Every row gives one point. The last column is the point's height on a tilted bowl or saddle (a function of degree 2), plus a little noise. Count its main directions that bend up, bend down and stay straight.

Points (18 x 4):
[[ 12  -2  52 -19]
 [  6  28 -22 -15]
 [ 30 -19  15 -14]
 [-65  41  14 -52]
 [ 38  28 -16 -21]
 [-68  -9  -7 -37]
 [  2  43  53 -32]
 [-28  35  19 -22]
 [ 52  34 -54 -49]
 [-53  18 -13 -30]
 [ 72  -5 -11 -38]
 [-11  42 -14 -25]
 [-22  61  -9 -46]
 [-13   9  41 -13]
 [-80   4 -38 -61]
 [ 42 -52 -26 -43]
 [-37  -2   9 -13]
 [ -9 -60  59 -60]]
Directions: 0 up, 3 down, 0 straight

Points, 25 rows:
[[ 38 -46  58  -9  44]
 [-70  26  42 -48 -40]
 [-67 -24   5 -40  -9]
 [ 12 -16 -85 -36  61]
 [  5  21  15  -7 -15]
 [ 12  25 -42 -36   0]
 [ 14 -15  -6  90 -70]
 [ 49 -16   1 -60  12]
 [-25  -3 -28 -11  -8]
 [-21  66  -1 -91 -97]
 [ 23  12   1  14 -14]
 [-27 -32  15   6  -1]
 [ 54   9   6  -1   6]
 [-34   0  23  23   1]
 [-28  24 -16  19  -4]
 [-53 -33 -63  71  28]
 [ 42  -6  42 -22  16]
 [ 15   5  39  36  -2]
 [-23 -22  18   7  -6]
 [-52 -63  35  13  49]
 [  3 -26  14 -27 -11]
 [-42 -10   5 -25 -18]
 [-47 -22  30 -56 -30]
 [-52  41  -4 -69 -75]
 [-33 -58  15 -40  13]]
Directions: 3 up, 1 down, 0 straight

Points (49 x 7):
[[  -9   17  -59   54   41    2   41]
 [   6   22 -116  -36   39  -64   73]
 [  -1    6  -38    6  -45   -9   19]
 [  -8   30  -23  -66   19    8   24]
 [  22   42   18   -4   20   39   23]
 [ -66   43    0   41    2   54   49]
 [  17   85   -2    5   38   55   53]
 [ -69   26   44   18  -15   34   33]
 [ -15  -71   14   13  -62   25   37]
 [ -35   -8  -31   18  -27  -61   35]
 [ -16   64  -11  -35   19    8   27]
 [ -55   32  -14  -31  -12   60   35]
 [ -42   13  -62  -17   13  -11   27]
 [  33  -50   45   25  102  -16   70]
 [ -36  -70    3  -86   -5   43   51]
 [ -30    0   19   19    3   45   19]
 [ -39   30   15  -21  -20  -16   14]
 [ -44  -38    6   21  -70   -1   33]
 [  57   -1    6  -52   -2   -5   23]
 [ -28   11  -16   36  -29   39   25]
 [ -62   -2  -20   17  -25  -41   31]
 [  -7  -44    8  -18  -52   20   19]
 [ -13   48  -33  -15  -13   43   25]
 [  68   23   42  -39  -21   60   44]
 [ -25   39  -32    9  -74   -7   36]
 [  12   44  -40   30   14  -30   34]
 [   0   46  -41  -15   57    0   32]
 [ -99  -59  -55  -72   38   60   86]
 [ -14  -21  -60  -56  -16  -10   26]
 [  40    4   -9   11   68   22   32]
 [ -43  -23   -8  -43   12   27   20]
 [   7   46   35   27   -1  -41   26]
 [  47   26   33  -11   31   35   29]
 [  84   24  -18  -11   30   16   37]
 [ -58   23    4  -14  -23  -24   20]
 [  79    5  -11  -23  -17   40   31]
 [  34  -16  -10  -17   14   21   11]
 [ -36  -10   -4   -2   58   22   25]
 [ -33   39  -12   26   35   38   32]
 [  -8   25  -35   54    8   13   30]
 [ -18   46   28 -102   61    4   64]
 [   8   35  -18   52  -14   17   29]
 [  -6   45  -47  -11  -32  -29   30]
 [  23   46  -21   57  -26  -46   48]
 [  19   41   -1    9  -34  -28   21]
 [   3   -6   18  -13   -4  -37   11]
 [  53  -15  -10   12  -69   -4   33]
 [  13  -13   -9  -50   21  -27   18]
 [  26  -42    0  -30   48  -10   23]]
Directions: 6 up, 0 down, 0 straight

Points:
[[ -72  -12  -17   42  -17  -11   17   47  -53]
 [  20  101   -5   28   86   64  -19  -55   60]
 [  37   19  -57    4   64  -78  -13   11   74]
 [  22   -1   -8   -3  -27  -74   21  -31    4]
 [  30   17   47   64  -39  -20  -14  -11   58]
 [  58  -20   11   25  -40  -30  -21   52   14]
 [ -58  -70   24   -7   16  -16   -6   71  -60]
 [   0  -87  -64  -14    9   -1   57   32  -17]
 [   8  -64   46  -16  -46   36   10    4  -39]
 [  -1    9   -9   32  -14  -13  -29  -53   -2]
 [ -25  -61  -14  -47    1   24   -2  -44  -29]
 [  13   10   85  -52   -4   15  -38   23   19]
 [ -23  -18  -55   46   37   23  -22    3   23]
 [ -15   20   35   28  -42  -20  -48  -15    9]
 [  25   -8    2  -19  -17  -24   67   40  -37]
 [  36  -34    0  -61   32  -20  -33   23   31]
 [ -13  -28   41   13   25  -28  -21   -1   -8]
 [ -50  -24   -9   -4  -17  -29   23   33  -44]
 [   9  -36   33    7   -4  -42   23  -69  -30]
 [ -37   -9   81  -86  -50  -22   51   22   22]
 [  46  -37  -35    1  -17  -22   49  -12    7]
 [  14    4  -21  -16  -14   29   -2  -47  -10]
 [ -24   44    7    2    5   41  -11  -25    2]
 [   6   14   12    2    0  -18  -25  -70  -39]
 [ -34  -13    6   63   49   23  -19   34  -19]
 [  20   15   52    9   -1  -12  -20   49    8]
 [  48  -32  -10   -9   78   55   68   54  -41]
 [   1   16   36   47   10   18   24   45  -13]
 [  43  -31  -10  -30    0  -24    0  -28   -8]
 [  -8   -9  -79  -11   65  -23  -39  -53   71]
 [ -94  -40  -12   -1   13   12   25    0  -41]
 [  15  -56   19   -8  -52   13  -42  -90  -71]
 [  12  -17    5   18    0   49  -31    4  -12]
 [  12  -10  -33    8   78   15    0   12   19]
 [ -55  -10  -22   58   17   14   41   53  -64]
 [  29  -39   -1    5  -42   18   93  -36    0]
 [ -28  -10   47    6    7  -13   -1  -90  -56]
 [ -52  -34   32  -53    8   -8   -1   43  -34]
 [  14   40   24  -14  -17    7   17    2   -6]
 [ -10  -53   81  -56  -84  -25   -9   38   16]
 [ -38   75   39   65   35   29  -25  -42   56]
 [ -29   14  -54   31   17   45   44  -14   22]
 [  -1   -3    2  -12   27  -26  -37  -37  -20]
 [ -26  -38   24   22  -24   -8   24    6  -17]
 [  10   25  -37    2   45  -47  -25  -13   22]
 [  59  -18  -43  -26   46   26   -2  -54   48]
 [ -38  -83   48  -18    8   47   15  -63  -48]
 [ -14  -53    3  -32   14  -50  -35   29    8]
 [ -72   21  -33   -2   -7   18   77  -34    4]
 [  16   -9  -50   25   32   44  -60  -10   46]
 [   5   -9   -4  -74   16    9    1  -26  -18]
 [  88   17   43    2   -8   37   38  -53    1]
 [ -60    5    8   90   61  -22   17   36    5]
 [  35   -7    8  -47  -29   65   15  -16  -14]
 [ -18   39  -31    0  -21   25   14  -38    0]
 [  55   29   -1  -19  -63   58   12   78  -64]
 [ -11  -32   42  -43  -36   -9   58  -22  -37]
 [  17    4   -3   78   16   44   12   -5   37]
 [  34  -15  -47   50  -26   55   37   78 -107]
 [  62  -26   28   -7  -63  -24  -63   -4    8]
 [ -13   31  -16   51  -38  -30    1    6   15]
 [ -11  -10  -26   23   35   -4  -38   20    0]
 [ -29  -46  -38   -5   43   18   52   40  -50]
 [ -68   19  -21    1   -4   -1    9  -32  -18]
 [  14   55    7  -48  -10   -6  -15   -5   -5]
 [ -11   -5    0   32  -65  -17   -8   59  -31]
 [ -35  -20    4  -25  -49   24   35   -8  -36]
 [  37  -25  -19  -15   59  -27  -10  -58   10]
 [  27  -44  -21   22   37  -63  -21   13   57]
 [  -9   17    5   77  -73  -29  -51  -30   50]
 [ -16   56  -36  -28  -17  -25  -23    9  -10]
 [  26   22   11   12    7   85   56   -2   16]
 [ -27  -36  -50  -30  -37   13   14   22  -42]
 [ -51   12   17   46   29   14  -40   36  -21]
 [ -47  -68   -1   23    3  -74  -79   39   40]]
Directions: 3 up, 1 down, 4 straight
